Rows are points. The window is the flat piece filled in between its corners: a triangle in 3 columns, a solid with four corners in 4, and so on. A path goes straight from each point to the next, and from the last back to the first. After which points does the path pass through the window?

Window (3 x 3):
-30 -57 19
40 62 -3
-82 8 23
Path:
(1): 19 -8 35
(2): -47 -33 58
(3): -82 -44 -34
(4): 15 45 -42
(5): 34 57 36
(6): -53 -23 73
(7): -77 -27 -17
(8): -33 -24 -25
(9): -14 -23 79
(10): 24 69 23
(11): 11 63 -29
(12): 9 -19 -17
Through the window after points: 4, 8

Window (3 x 3):
59 -32 12
-38 41 -12
-41 2 1
Path:
(1): -63 48 -59
(2): -5 -5 -44
(3): 1 19 37
(4): 23 -29 53
(5): 12 -44 -34
(6): -30 18 -36
(7): -32 51 41
(8): -95 75 33
Through the window after points: 2, 6

Window (4 x 4):
-30 31 21 -5
-38 -95 -13 -13
-12 -5 -20 -9
-53 23 -8 2
Path:
(1): -59 18 -13 -39
(2): -42 18 -3 35
(3): -29 21 -5 28
(4): -34 25 -7 -25
(5): -42 15 7 -47
(6): -31 0 7 27
(7): -38 -16 14 21
(8): -42 -24 -7 -43
(9): -33 21 5 -52
(10): -17 1 14 29
(11): -26 -20 6 25
(12): -30 -7 9 -33
Through the window after points: 1, 5

Window (4 x 4):
38 -7 62 -6
-66 -24 25 -7
8 -33 3 -10
-10 61 -95 -6
Path:
(1): 15 35 -58 -49
(2): -6 -22 59 -53
(3): -22 -40 52 39
(4): -8 33 -55 26
(5): 1 33 -56 -34
(6): -1 -9 38 -65
(7): 11 -19 15 13
(8): 32 48 -53 32
Through the window after points: 4, 6

Window (6 x 6):
11 17 -51 15 -17 -7
39 11 -22 -62 20 -9
26 -58 95 45 54 20
31 28 1 7 -29 -16
-24 48 -12 19 -11 -12
-31 -21 -5 -44 -43 -9
Path:
(1): -21 34 -40 -44 -57 29
(2): 5 12 -20 -22 -12 13
(3): 7 7 -10 -14 5 -61
(4): -6 -5 3 -20 -5 -39
(5): -12 21 11 -22 -24 52
(6): 19 37 -20 -27 -35 21
(7): 23 20 -24 -10 -7 -68
(8): -5 19 -11 -10 3 -42
(9): 5 32 -13 -10 -6 12
(10): 17 27 -24 8 -24 34
(11): 12 13 -31 11 -12 -35
(12): -26 19 -42 -35 -36 -56
Through the window after points: 2, 8, 10

Window (8 x 8):
-14 29 -20 -36 32 -95 -78 -51
3 -40 43 -53 20 38 67 -3
-5 16 45 -6 25 -58 94 -35
-34 -23 33 6 -14 14 4 18
12 -55 -12 0 -27 -1 42 8
53 -18 21 21 -11 10 -11 30
3 39 20 -32 -25 -5 88 -23
-2 44 -70 34 56 -54 -72 -16
Path:
(1): -2 19 -1 14 7 -54 9 -46
(2): -9 36 -4 -20 26 -83 6 19
(3): -13 -17 17 -44 17 -16 29 37
(4): 3 -20 25 3 -4 19 24 -55
(5): 5 -42 11 14 -8 16 27 -71
(6): 3 -18 -1 -43 1 -25 30 52
(7): 8 1 -1 -23 26 -18 17 27
(8): 9 -6 9 10 6 9 2 -38
(9): -7 12 -6 -19 20 -53 -46 -58
(10): -9 18 -12 -49 29 -81 -27 8
(11): 32 -9 14 1 -2 -7 -3 37
(12): 43 -24 17 37 -14 14 -11 -38
Through the window after points: 3, 5, 7, 9, 11

Window (8 x 8):
-12 -37 9 25 -42 -35 -18 0
46 -21 4 18 29 1 -6 -8
-27 -49 9 -32 2 15 -17 15
29 -34 -47 3 31 -30 35 28
23 -26 -6 -64 -19 -12 -46 20
15 38 -31 -16 45 6 -3 -15
-28 -41 -15 -15 -56 54 -43 8
1 95 7 -31 -33 74 50 -30
Path:
(1): -13 -10 1 -4 -24 2 -21 19
(2): 3 -41 -26 -43 -32 6 11 -40
(3): -4 -55 -21 -18 -8 -15 -6 -11
(4): 21 -31 -27 9 12 -3 -23 44
(5): 11 -4 7 40 -1 6 -4 28
(6): -5 -32 -7 -20 1 -2 11 -57
(7): 19 -5 -24 -12 15 2 -7 -23
(8): 9 29 13 10 41 23 0 56
Through the window after points: 7

Window (9 x 9):
-48 -7 0 20 45 -58 61 13 5
-35 -18 47 51 55 45 57 30 4
-2 -95 -63 47 30 -54 16 -16 11
-11 11 -30 -11 -53 63 -35 48 2
-52 40 42 -17 57 -19 -27 38 22
49 33 32 -44 38 -59 9 48 -11
1 36 -38 2 -12 50 -2 -22 28
-4 -37 20 29 -2 -66 3 1 -2
-7 3 -86 89 -20 3 -14 -2 -10
Path:
(1): -31 -12 6 39 33 -11 17 -19 -71
(2): -35 -43 -26 9 32 -35 30 -20 -44
(3): 20 -57 -30 61 15 -53 -5 26 78
(4): 14 -6 -22 42 -5 -24 4 35 69
(5): -23 6 -19 -14 -2 -35 -32 -8 -47
(6): -19 -31 -12 8 52 -34 13 -40 -57
(7): -12 -35 -6 57 31 -49 41 22 59
(8): -17 -6 23 13 27 -17 26 49 62
(9): -28 -6 17 6 37 -9 10 14 -12
(10): -24 21 -8 -23 24 -2 -8 -6 -39
(11): 4 14 2 11 7 -5 4 35 44
(12): -5 -9 -17 41 -5 -14 2 17 63
(13): -41 -15 -16 10 11 -2 18 -29 -66
(14): -9 -15 -25 8 22 -11 -20 -21 -59
(15): 13 -19 -14 25 -6 2 3 41 44
(16): -17 -2 -3 51 49 -28 37 25 46
Through the window after points: 2, 10

Window (9 x 9):
19 -6 -20 -30 -35 27 60 21 -4
-43 -5 40 -87 -95 24 34 62 23
-19 36 30 70 27 -2 -55 -20 44
-11 11 -25 -63 -74 41 59 -57 1
18 11 -2 -38 21 -39 -30 2 -50
8 57 68 23 -14 43 -93 45 29
-12 -25 35 10 55 69 37 -51 8
5 -72 20 0 -37 62 47 -59 18
-37 -39 -4 -2 22 63 -26 24 -13
Path:
(1): 6 -24 -16 -66 -9 49 -12 -13 61
(2): -16 -9 37 19 -39 43 22 -18 -19
(3): -24 29 19 7 -6 12 -1 17 -25
(4): 8 16 8 -18 16 20 -22 6 36
(5): 6 -7 -13 -38 -19 22 -17 19 28
(6): -16 -4 16 -12 -30 5 -8 13 -26
(7): -4 18 37 11 0 15 -29 10 -19
(8): 16 6 5 -19 26 7 -51 15 52
(9): 3 -15 -1 -57 -17 33 8 6 6
(10): -15 10 23 17 -55 23 57 2 -67
(11): -26 -17 54 23 -48 63 58 -21 -22
(12): 8 -18 -25 -47 -11 53 -16 -37 81
Through the window after points: 1

Window (11 x 11):
37 -43 -2 -41 -53 33 24 -14 -11 1 1
14 -4 37 -69 44 55 -44 -18 22 -20 31
-30 23 76 77 -43 -20 51 -31 4 -49 38
60 74 51 -9 35 -13 -46 -21 -9 28 40
1 -17 1 -11 25 20 14 53 42 11 34
-42 -35 -20 -27 -68 -11 7 16 68 -9 -14
-18 37 63 -22 18 -60 15 -58 -72 6 16
-28 33 -30 40 6 -60 -20 -8 -7 17 58
12 30 -24 -61 19 -24 33 9 20 -52 29
-57 10 63 28 -17 -5 -46 54 0 -43 57
-46 24 27 -21 -14 58 -28 8 -41 39 11
Path:
(1): -8 -1 9 24 -3 7 -6 16 -3 -30 -44
(2): -5 13 3 28 15 6 -36 11 -22 -9 -21
(3): -38 35 19 -39 -31 -12 6 -16 7 45 93
(4): -35 8 63 -24 -31 0 3 8 21 -12 89
(5): -18 6 22 28 5 3 -27 10 0 -38 -14
(6): -7 44 7 56 21 -11 -32 -11 -22 -42 -25
(7): -36 9 55 -26 -43 -39 14 -16 -5 15 95
(8): 8 38 53 -47 9 -10 -4 -30 -16 14 83
(9): 9 25 40 -5 45 6 -19 -17 -42 -16 1
(10): -8 -2 12 13 2 -5 -17 20 -2 -15 -10
(11): -18 18 19 -17 -22 -11 -3 0 6 -4 70
(12): -10 -3 20 -35 -28 11 1 -14 6 9 50
Through the window after points: 2, 4, 10, 12

Window (11 x 11):
-11 -30 -9 13 15 -12 -48 -1 23 -12 1
36 -29 24 9 -24 14 -26 -30 0 16 1
8 34 21 29 4 35 12 -21 8 13 -8
19 26 35 3 28 -16 -45 -4 34 40 -7
-59 33 20 -32 2 -16 9 -14 7 33 -11
11 -30 -28 1 32 -12 13 -20 -14 -20 -12
-1 11 -18 -4 -2 -23 21 22 -28 17 14
23 -47 -5 10 -9 7 49 -1 -5 8 0
33 53 21 13 6 -23 49 -8 13 -8 3
-30 -13 45 -95 1 47 21 1 8 -1 -27
23 11 -14 -15 -5 8 10 -11 21 18 9
Path:
(1): 1 -3 19 0 10 -2 19 -7 2 10 14
(2): 12 1 -3 2 -11 -9 5 -2 5 -1 -63
(3): -5 20 3 -5 -2 -9 -5 5 7 16 -37
(4): -11 6 16 -12 17 -11 -1 -13 7 21 19
(5): 0 -6 22 -9 16 7 -7 -17 18 16 9
(6): 6 2 -1 3 -11 -9 -5 -5 15 1 -51
(7): 12 2 13 -16 -9 5 7 -5 8 6 -28
(8): 7 0 33 -16 9 11 13 -20 4 1 32
(9): -2 -13 7 6 20 -4 -16 -10 9 3 28
(10): -6 -4 -13 9 -13 -2 -26 7 19 -5 -55
(11): -6 -6 19 -57 -10 25 12 5 15 5 -47
(12): -28 -8 39 -56 17 28 14 -11 1 1 17
Through the window after points: 3, 7, 9, 11
